Each row of a before or after table is a point. The points were changed in one or more steps. Then noise was added and the rows were shuffled. The steps act on columns, c1 being the first. Write out the steps. A step turns or swaps two columns, mirrors them in a line or flattens them onto one, adds a multiple of one to another, or multiplies or shifts one. Angles are multiples of 10 degrees, from the lower column toward the higher: turns from -170 to 170, lines from 10 to 170 but not 90. Use the fewest steps. Two steps may share a column if one is a turn and the other turns, adds or multiplies; they go together, in the order done. Otherwise the lowest column goes first.
In the rows, zero is written as 128.

Before, 12 rows:
[[187  98 130]
 [178  99  95]
 [118 152 167]
 [113  94 121]
 [157 123  89]
 [153  68 156]
 [106 177 139]
 [153 116 138]
 [ 75  98  70]
 [112 107 147]
 [167 126 188]
 [153 154 133]]
After (12 x 3):
[[109 154 121]
 [112 191 126]
 [165 140 125]
 [106 165 133]
 [165 185 131]
 [103  76 125]
 [122 160 133]
 [119 178 130]
 [ 97 127 122]
 [151 126 126]
 [118 107 133]
 [185 103 128]]
Steps: turn c1 and c2 by 130 degrees; multiply c3 by 0

Before (10 x 8):
[[168 140 106 113 145 152 156 139]
 [152 104 144 136 145  46 167  96]
 [127 107 106 113 135 141 127 143]
 [162 131 132 158 144 155 128 161]
 [146 106 139 133 148 159 144 141]
 [113 148 134 141 145  22 133 157]
 [134 152 156 122 138 143 154 156]
 [157 128 145 160  91 137 150 152]
 [126 118 107 159 139 130 170 161]
 [136 140 110 161 147 101 172  44]]
After:
[[150  97 115 112 104  46 114 172]
 [164 138 190 100 125 151 115 128]
 [130 107 187 114 137 138 128 109]
 [124 118 187 126 131 129  72 126]
 [155 129  46 137 160 135  80 128]
 [145 106 132 125 108 159 108 123]
 [134 155  80 107 102 143 100 113]
 [116 139 144 135 113  20 103 104]
 [137 137 194 124 115 101 125 229]
 [156 128 140 153 115 150  96 108]]
Steps: turn c3 and c5 by -150 degrees; multiply c3 by 2.5; turn c4 and c7 by 40 degrees; turn c7 and c8 by 150 degrees

Before, 12 rows:
[[148 107 152 140 128 115 128 157 163  95 112  72]
 [153 161 163  67 136 164 105 131 181  71 114  72]
 [148 107 178  95 155 121 100 157  87 113 164 105]
 [138 123 130 160 116 109 164 175 136 127 179 121]
 [174 123 178 117 130 166 139 162  85  96 124 111]
 [112 124 173 101 130 107 163 178  85 117 128 116]
 [141  93  93  91 143 152 111 133 140 170 100 148]
 [130  85 118  81 108 205 132 194 133 108 158 112]
 [132 129 125 109  99  80 131 156  81 105 146 137]
 [119  82 141  98  91 115 164  87 144 136  97 156]
 [121 107  73 115 126  63 187 125 130  93 174 113]
 [ 99 106 151 127 102 181 135 129 112 153  95 107]]
After (12 x 12):
[[100 154 151 128 131 173 152 146 118  98  95 108]
 [152  66 164  67 152 166 117 145 131 180 114  71]
 [113 168 173 101 133  82 154 164 146 137 128 116]
 [132 168 125 109 157  74 115 139 152 137 146 137]
 [121 138  73 115 147  53 162  99 110 158 174 113]
 [148 108 151 140 145 107 123 151  92 156 112  71]
 [174 167 177 118 143 147 151 170 145 157 125 110]
 [130 145 117  81 150 172 159 214  88 138 158 113]
 [118 137 141  98 146 119 158  83  79 108  96 155]
 [148 174 178  95 120 121 100 156 130 150 163 105]
 [138 123 129 160 136  83 155 162 119 125 180 121]
 [141 136  94  92  98 153 120 141  91  97 100 148]]
Steps: turn c2 and c9 by 120 degrees; multiply c5 by 0.7; turn c5 and c10 by 150 degrees; turn c6 and c7 by 20 degrees; turn c6 and c8 by 20 degrees

Before, 14 rows:
[[108 112  65 104 184 104 159 146  92 158 119 144 111 109 120 132 170  98
  171 131]
 [ 85  69 103 143 127 157 110 144  89 157 142 116  86 122 122  99 140 107
  127 112]
 [121 105 151 112 108 147 151 140 124 159  96 158  96 123 135 141 110  97
  126 127]
 [134 136  95  83 136 111 134 142  91 163 133 105  75 104 114 113 162  84
  119 130]
 [ 77  90 100 108 169 132 171 152  85 153 144 110 100 105 100 127 146 113
   87 150]
 [168 103 137 129 112  51 144 143 141 143 138 154 109 166 186 124 126 133
  144 168]
 [118  84 129 134 147 145 142  97 101 162 104  87 100  97 150 110  90 102
  117 121]
 [139 119 148  78 115  44 104 108 126 111 147 181 165 162 150 113 125 149
  154 160]
 [126 117 124 136 105 134 171  97 140 120 135 126 110 147 131 102 129 125
  133 125]
 [117 162 111  77 128  88 100 123 154 120 147 158 171 173 188 151 167 129
  167 224]
 [105 140 140  69 164  86 106 153 165  92 143 123 132 159 160 153 163 142
  173 161]
 [144  99 127 156 134 114 113 128 147 132 123 134 118 135  98 110  93 101
  122 153]
 [150  96 142 109 141  79  97 105 172 126 114 170 154 166 157 105 175 151
  111 158]
 [147  84 130 109 105  66 111  89 168  96 144 167 134 166 173 153 125  96
  123 149]]
After, 14 rows:
[[149 140 141  69 163  85 106 154 116  92 106 123 165 211 159 153 163 142
  172 160]
 [132 162 111  77 129  88 100 124 103 120 106 158 231 233 189 150 168 130
  167 225]
 [119 136  95  83 137 110 134 142  41 164 126 105  60 155 113 113 162  84
  119 131]
 [152  85 130 133 147 143 142  97  50 162 148  88 123  41 149 110  90 102
  117 121]
 [106 119 148  78 115  45 103 108  76 110 113 180 187 158 150 114 124 148
  154 160]
 [184  90  99 108 170 132 171 151  34 152  96 109  72 132 100 127 146 112
   87 151]
 [ 98  84 130 109 105  65 111  88 117  95 120 166 180 162 172 153 126  96
  122 150]
 [ 74 103 137 129 112  51 144 143  91 144 132 154 167 163 186 124 126 134
  144 168]
 [127 117 124 135 105 135 171  97  90 120 120 126 114 148 131 102 128 125
  133 125]
 [174  69 103 144 127 157 110 144  39 157 100 117  81 140 122  98 139 106
  127 112]
 [151 105 152 113 109 146 151 140  75 160 156 158 103  97 135 140 110  98
  125 127]
 [108  97 143 109 141  79  96 105 122 126 148 171 183 237 157 105 176 151
  111 158]
 [156 112  66 104 183 104 159 146  43 159 130 143 103 172 120 133 171  99
  171 132]
 [112  99 127 156 134 114 113 127  97 133 139 135  88  82  98 111  93 101
  122 152]]
Steps: turn c1 and c11 by 160 degrees; multiply c1 by 1.3; shift c9 by -50; add 1 times c15 to c13; add 1.5 times c17 to c14

Before:
[[157 117 103  54 157 135 134 132 135 147 154 114  97  62 158 138 110 112
  155 121 121 144 147 129 140 107  88  91 136  66 147 138 119 119 153 104
  235 113  40 119 142 227 111 106 152 141 125 115 106 132  80 144 109 123
  134 129 118 151 142 145 149 127 140 132]
 [158 134 151 162 127 122 130 137 159  93 157  88 136 135 122 145 125 113
  166 104 120 134 141 133 129 115 118  94 127 125 147 110 119 147 109 145
  131 142 136 150 146 141 109 119 131 110 136 148 112 139 125 138 130 115
  124 111  89 144 143 172 140 122 138 132]
 [136 135 150   7 124 137  92 177 159  99 101 153 133 145 106 141 122 112
   68 105 159 120 130 144 145 128 126 150 131 151 123 106 149 146 154 110
  112 109 133 119 156  94 121 102 121 114 132 143 103 149  46 119 161 191
  119 121  74 119 120 147 149 115 133 105]
 [ 88 107 145 156 163 111 121 128 159 146 163 159 151 162 107  88  93 119
  141 122 166 140 128 156 122 119 128  96 128 121  98 106 110 141 118 109
  123 146 137 177 131 119 143 134 122 106 141  76 109 136 144 124 142 146
  129 116  94 154 125 149 107 127 127  99]
 [141 144 148 166 121 133 145 130 125 110 150 139 149 165 105  68 119 130
  158 131 118 136 125 144 135 131 117 106 126 124 145 117 203 139 105 146
  127 124 134 147 157 164 124 107 138 111 134 138 110 139 146 123 154 139
  133 115 128  74 116 132 147 119 106 149]
 [111 101  96 132 124 137 126 131 153 128 159 153 139 163 136 134 104 144
  153 100 122 137 149 127 149 133 144 115 135 145 139 159 118 131  51 117
  124 115 140 122  39 117 125 166 124 111 120 149 124 123 137 118 130 116
  138 131 139 133 109 121 132 152 135 103]
 [174 114 151 155 138  85 131 124 121 151 162 155 112 154 153 144 107 117
  150 159 158 140 131 150 145 105 133 103 134 123 132 144 108 135 159 121
  138 132 118 240  85 108 131 135 152 104 130  97  98 122 149 120 154 141
   79 111 138 138 123 107 147 131 118 106]
 [150  94 134 159 156 119 139 143 109 117 135 160 135  96 109 125 128 123
  165 122 135 124 110 136 142 133 118 130 168 136 144 105 116 123 146 117
  108 123 125 126 162 151  66 101 129 106 128 133 101 155 140 158 157 111
  104 130 128 132 171 152 130 119 142  96]
 [ 99 134 111 140 141 118 110 129 147 140 145 154  96 166 106 130 111 116
   93 110 128 118 121 128 118 126 125 165 131  94 148 193 216 116 135 119
  118 128 133 119 155  96 141 126 129 118 158 152 150 147 102 130 133 118
   98 121 126 139 110 115 143 116 114 109]]
After (9 x 64):
[[150  94 132 159 155 114 137 145 109 112 138 163 133  96 108 125 131 122
  165 120 130 126 110 136 143 133 119 131 165 134 112 105 143 126 143 118
  108 118 123 124 166 148  64 103 129 106 129 132 102 163 141 160 122 116
  107 130 126 135 173 150 130 118 140  91]
 [ 87 107 144 157 160 110 123 124 158 145 166 157 151 163 105  88  93 120
  142 121 157 137 128 153 123 116 130  93 132 121 114 107  99 139 114 111
  125 145 139 177 136 117 141 137 124 110 139  72 105 144 142 126 119 146
  129 116  99 152 127 150 105 126 130  96]
 [159 135 149 165 128 123 130 136 161  92 155  90 134 132 125 148 126 111
  165 103 110 135 140 134 129 108 119  92 126 122 123 109 149 146 108 142
  133 137 137 147 149 139 113 120 129 108 135 146 113 138 125 139 132 112
  126 111  94 147 138 168 142 120 140 133]
 [175 116 150 154 136  83 133 126 125 154 163 155 107 153 154 145 109 118
  148 160 149 138 132 147 143 115 133 102 132 123 104 144 128 136 159 120
  136 133 120 240  85 109 133 136 154 102 127  94 101 140 148 122 105 143
   78 114 146 139 124 108 149 130 116 106]
 [102 133 110 139 137 119 108 130 146 141 145 153  97 164 104 127 114 112
   93 108 123 122 122 129 119 126 123 164 130  91 213 192 150 119 135 117
  118 130 130 120 157  95 144 127 130 116 160 153 149 144 100 130 137 122
  100 121 125 136 110 115 140 116 114 109]
 [111 102  99 132 126 138 126 132 153 128 158 151 134 162 133 136 102 143
  151 101 119 134 148 127 148 135 146 120 133 146 121 157 135 129  51 115
  125 115 140 120  35 120 122 166 125 109 125 149 126 123 133 123 125 112
  139 131 135 136 108 118 136 152 137 102]
 [141 134 149   4 124 136  93 177 160  97 106 155 133 146 108 141 126 115
   69 105 197 121 131 147 145 116 125 148 131 149 149 106 119 147 154 112
  115 113 136 118 158  93 121 101 121 113 132 145 101 168  45 117 117 190
  118 118  78 122 118 147 147 117 132 100]
 [145 143 146 166 121 129 144 127 123 110 150 139 145 164 103  68 119 126
  160 130 110 133 125 144 135 133 114 104 129 127 201 115 142 137 104 145
  127 124 131 148 158 158 122 108 140 108 130 140 109 152 146 123 114 140
  132 118 125  77 117 135 149 119 109 147]
 [157 113 103  50 157 133 132 131 134 146 159 113  95  61 159 140 117 114
  154 119 140 144 150 127 139 111  88  89 136  68 119 140 145 120 152 104
  232 115  42 121 143 229 112 107 156 139 128 115 103 118  83 142 144 125
  134 127 127 151 144 142 150 128 139 133]]
Steps: add -0.3 times c4 to c21; turn c26 and c57 by -20 degrees; multiply c26 by 0.7; swap c31 and c33; mirror c50 and c53 in the line at 20 degrees
